Each wall is flat, endless, passes through zero and stands at right angles to its row. A trip goes straight from one point to another. List the walls that it crosses, first one first.
In the rows, zero is written as 128.

Walls:
(1): [132  75]
(2): [169 156]
(3): [90 80]
(4): [198 131]
(5): [162 199]
(6): [152 194]
Trips:
[102 157] to [ 67 116] -> 3, 5, 6, 1
[119 151] to [ 81 122] -> 2, 3, 5, 6, 1

Walls:
(1): [115 117 119  78 143 113 116 105]
(2): [153 119 186 152 124  98 172 128]
(3): [ 85 140  85 104 102 164  80 138]
(4): [122 157 150  91 145 136 152 125]
(5): [101 161 149 191 158  95 116 114]
(6): [161 102  89 154 156 178  92 167]
Trips:
[144 183 124 156 186  95 112 163] to [ 76 144 173 120 171 193 130 147] -> 2, 3
[116 120  84 165 156 141  95  65] to [106 131 161 127 122 118 106 124] -> 6, 2, 4
[150  82  62 172 135 159 156  99] to [165 159 123 142 148 107 117 146] -> 5, 2
[118 151 109 100 131 179 118 173] to [ 65 152  85 154  91 157 121  96] -> 4, 5, 6
[128 187  57 124  88 111 245 117] to [106 119 147  80 146  90 126 128] -> 1
[190 133 145 157 185 103 174 123] to [ 99 107 163  97  86 113  60 122] -> 6, 1, 4, 3, 5, 2

Walls:
(1): [131 120 135 115 106 106 182 109 109 168 141 149]
(2): [158 182  89 114 139 141 137 148 147 123 204  99]
(3): [133 138 182 147 140 126  85 121 151 116 169 153]
(4): [ 86 121 130 176 106 114 154  79 154 156 119 132]
(5): [120 171 125  98 109 123  91 148 104 150 151 114]
(6): [140 121 211 121 138 185 108 165 122 174 103 120]
(7): [114 104 135  82 136 143 142 133 147 122 119  80]
(8): [131  62 144  97 117 135 144 129  64 179 147 181]
(9): [148 158 101 140  89 156 112 124 144 206 151 116]
(10): [148 145 132 106 141  83 170 110 104 120 137 162]
Trips:
[ 92 157 109 150 137 136  98 114 160 133 142 134] to [122 161 156  83 157 139 139 150 115 134 128 165] -> 6, 4, 10, 9, 8, 1, 7
[110  64 169 170 181 173 131 127 147 113 161  88] to [113 191  57 145 132 148 173 110 103 145 126  95] -> 2, 3, 9, 6, 1, 5, 7, 10

Walls:
(1): [ 90 140 114 135 144 113 152 122 131 105 149 137 185 163 177 141 121 124
 130 149  75 105 173 136]
(2): [126 116 113 199 123 126 128 139 119  66 137 127  93 153 152 122 170 133
 123 137 188 160 156 120]
(3): [197 249  86 125 118 158 111 122 139  96 153 136 105 116  79 124 104 140
 133 109 117  88  90 132]
(4): [ 86 150 133 101 163 159 129 113 100 180 127 102  18 109 122 128 190 120
 112 163 119  92  96  95]
(5): [ 90 122 134 118 100  89 168 112  74 125 110 112 111 170 147  84 124  97
 159 129 115 132 101 172]
(6): [ 97 170 122 114 168  73 122  75 140  68 136 100 101 139 119 134 103 184
  88  85 101 118 112 122]
(7): [ 85 119 136 146 160 126  59 115 144 174 136 162 142 131  82 177 127 128
 140 121  68 109 141 112]
Trips:
[140 167 138 129 131 119 153 122  99 142 113  84 141 163 188 137 120  82
 138 138 159 131 184 137] to [ 91 158  88 139 178 139 161 146 142 129 129 149  92 129 113 118 179 126
 102  75 124 103 135 115] -> 4, 6, 3, 5, 7
[135 102 149 142  89 168 112 139 140 133 155 166 106 132 143 147 111  78
 158 154 160  81 139 115] to [ 96 101 115 149  90 139 138 145 126  81 136 131  96 143 165 145 162 171
 136 113 126 147 137 125] -> 7, 1, 5, 4, 6
[150 180 113  90 120  48 180 177  71 139 105 136 140  77 121 109 112 177
 148  95 190 112  90  94] to [111 177 179 170 131 150 135 132 118 125 142 109 177 120 124 140 167 131
  76 148 119 184 120 171] -> 2, 1, 5, 3, 6
[137  86 118 158  54 133 133 206  88 126 131 145 154 141 163 159 125 196
 192  65 116 146 132 110] to [148 138  88 107 157  64 138 129 130 102 161 131 131 147  84 126 182 114
 146 130 145 135 106 108] -> 1, 3, 6, 4

Walls:
(1): [110 104 153  85 104 118 176 183 165 130  73 117 154 114 186 168 160 183
 151 132  71 107 191 115 143  94  64 149 110  99 157 185 158  91 113 114
 153  80 105 173  71  21 137  88 126 147 105 177]
(2): [ 75 139  76 107 126 130 148 169  84 130 110 135 126 136 130 132 123 171
 184 154 173 205  90 165  77 187 137 189 149 180 233  84 120  97 152 100
 180 163 125 100 159 119  97 143  80 158 130 120]
(3): [174 169 105 137 102 154  78 138 164 133 151 100  73 184 166 154 104  98
 196 147 137 134 124  92 106 160  93 127  89 180 130 137 156 156 171 125
 166  86 132 178 114 139 153 117 107 124 123 147]
(4): [ 52 151 129 154 120  65 120 154 105 143  79 127 193 184 171 128 164 175
 146 185 162 164 186 105 149 170  78 145 125 120  73 153 192  89  90 103
 150 142 169 121 150 159 136 123 119 118 115 140]
(5): [169 122  92 144 135  96 160 132 117  96 138  87 124 143 186 142 111 100
 142 154 110  98 173 109  97 124  95 129 128  85 140 121 160 132 154 135
 165 189 108 120  79 161 118  88 100 169 122 152]
(6): [145  97 108 125 182 122 138 117 123 148 115 174 135 121 119  86 138 110
 160 141 139 112 106 126 138 111 166 154  99 127  92  95 142 190 139 149
  99 133 126 143 113 150 134 142  76 112 118 147]
(7): [136  87  84  76 117 117 199  80 129 151 146 119  99 139  92  84 143 177
 131  71 128 149 114  97  77 106 142 169 129 168 104 158 145 151 144  73
 137  98 125 139  92 144 121 115 138 110  62  98]
Trips:
[140 130 103 138 140 136 178 185 130 128 143 162 118 134 139 137 141 118
 166 137 140 116 114 132 112 157 137 104 107  55 132 118 177  82 124 106
 149  68  99 123 103 105 154 114 141 123 122 153] to [ 37 164 142 114 131 138 112  87 132 125 103 106  82 112 153 143  78 141
 136 165 120 114 181  90 119 100 138 211  65 114 145 147 105 111  79 102
  78 135 153  71 130 136  79 157 166  80 124 139] -> 6, 3, 5
[117 144 132 156 137 121 108 191 146 102 209 131  92 123 136 145 204 151
 179 146  86 129 108 136 150 145 157  93 148 173 138 133 115 193 188 103
 148 141 138  94 175 136 156 194 141 162 129  88] to [166 113 170 171  90 138 135 165 112 150 196 135 124 155  97 158  99 105
 122 127 123 132 139  73 137  98 133 137 108 102  95 128 203 122 128 143
 129 139 141  90 143 138 174  63  98 145 132 109] -> 5, 2, 4
[ 86 154 118 168 196 111 127 155  88  96 207 124  92 132 150 134 128 145
  69 110 157 184 141 126 135 125 120 116 169 109 112 137 140  75 130 127
 121 107 144 113 129  99 192  78 152 104 181 186] to [ 91 125 151  62 163 122 117 108 151 121 180 163  81 131 127  98 134 185
 191 146 147 130 125 147  89 131 129 106 175  99 143 154 134 154 169 155
 119 160 158 108 169 161 163  98 146  93 186  77] -> 2, 7, 4, 6
[118 110 128 124 106  87 117 147 105 127 101 134 116 150 130 175 108 108
 158 134 133 125 119 189  86  70 118 185 101 160 124 145 165 130 169 102
 182 123  91 129  66 107 131 127  65 169 113 131] to [ 62 116 108  71 106  92 100  85 132  74 162 161 115 174 135 108  89 156
 116 137  75  50  94 116 115 179 157 125  89 151  83  69 126  86 111 111
 118 104 170 137 130 114 107 147  64 131 160  75] -> 1, 5
[127 101 140 110 116  65 181 126 104 203 118 114 167 140 137 133  97 162
 115 138 136 130 115 146 130 151 157 108 120 101 143 143 170 131  94 138
  91 118  86 130  76  93 129 124 127 119 156 172] to [114 163 125 142 113 100 112 106 106 110 146 166 138 148 138 145 110  94
 154 109 180 140 147 116 204 130 104 135  97 138 154 116 165 157 146  79
 162  90  72 151 152  93 123 151 134 131 115 105] -> 2, 5, 3, 7, 6
